Each row is a point. Each copy is the shape, with its points in the same order, turned, moved and blurred by noise. Some copies are also mirrored. Which?

Shape (7 x 2):
[[ 25 -38]
 [-63  62]
 [ -8 -47]
 [-26 -32]
 [  8 -18]
 [ 40  21]
 [ 24  68]]
Copy 1 (7 x 2):
[[ -4 -41]
 [ -5  83]
 [-37 -25]
 [-52  -9]
 [ -9 -18]
 [ 41 -17]
 [ 66  27]]
Copy 1 is: only turned
Copy 2:
[[-49  11]
 [ 83 -10]
 [-43 -25]
 [-22 -35]
 [-18   6]
 [ -6  56]
 [ 40  61]]
Copy 2 is: mirrored

Shape:
[[-61 -18  31]
 [ 26   3 -21]
 [-28  -6  51]
 [-35 -11 -56]
 [-51 -44 -59]
 [ 70  11 -14]
 [ 30  36 -12]]
Copy 1 (7 x 3):
[[ 18 -65 -22]
 [-11  26  27]
 [ 14 -66  15]
 [-22  27 -44]
 [ -1  17 -65]
 [-21  36  70]
 [-41  17  47]]
Copy 1 is: only turned
Copy 2:
[[-47 -36 -15]
 [ 29   3  23]
 [-39  -1 -21]
 [ 17 -67  40]
 [-16 -77  69]
 [ 51  50  33]
 [ 46  14   0]]
Copy 2 is: only turned
Copy 3, 7 rows:
[[-79  -9  10]
 [ 12  -6  -6]
 [-60 -24  39]
 [-38  17 -57]
 [-61  -3 -78]
 [ 51 -22   8]
 [ 25   9  20]]
Copy 3 is: only turned
Copy 4, 7 rows:
[[ 52   1 -78]
 [-30 -13  -6]
 [ 54  20 -43]
 [-38 -35 -68]
 [-15 -67 -79]
 [-34  -8  45]
 [-35  18  -2]]
Copy 4 is: mirrored

Shape:
[[ 11   6   4  -6 -35 -11]
 [ 25  14 -18 -20 -11  21]
 [ -2 -16 -10  -1 -40  16]
 [  4 -13  25  12  12   2]
 [ -3 -22 -11 -11 -31 -11]
 [-18 -17 -30 -87  97  16]
 [ -4  15 -28 -15 -12 -17]
 [-31   6  83   4 -22  18]
 [-14  18 -20  14 -13  19]]
Copy 1, 9 rows:
[[  1 -13  33  13 -36  -8]
 [-15   4 -14  -5 -44   4]
 [ 17  -3   9  27 -31   8]
 [  0 -18  16 -10  11   4]
 [ 25  -5  11  17 -27 -13]
 [  7  70 -60 -80  14 -51]
 [ -8   6   5  15 -31 -36]
 [ -4  -1  80 -17  16  45]
 [-25  10  -4  35 -17   5]]
Copy 1 is: mirrored
Copy 2, 9 rows:
[[ -7 -12  -2  -2 -45  -6]
 [  6 -21 -41  19 -32 -10]
 [  0 -32  -8 -16 -30 -33]
 [ -1  -9 -10 -18   8  17]
 [ 19 -28   8 -11 -35 -15]
 [121  -4 -79   8  12  33]
 [ 27   1  -5  22 -35 -15]
 [-29  28 -18 -77 -15   8]
 [  1   3 -20   9  -8 -39]]
Copy 2 is: only turned
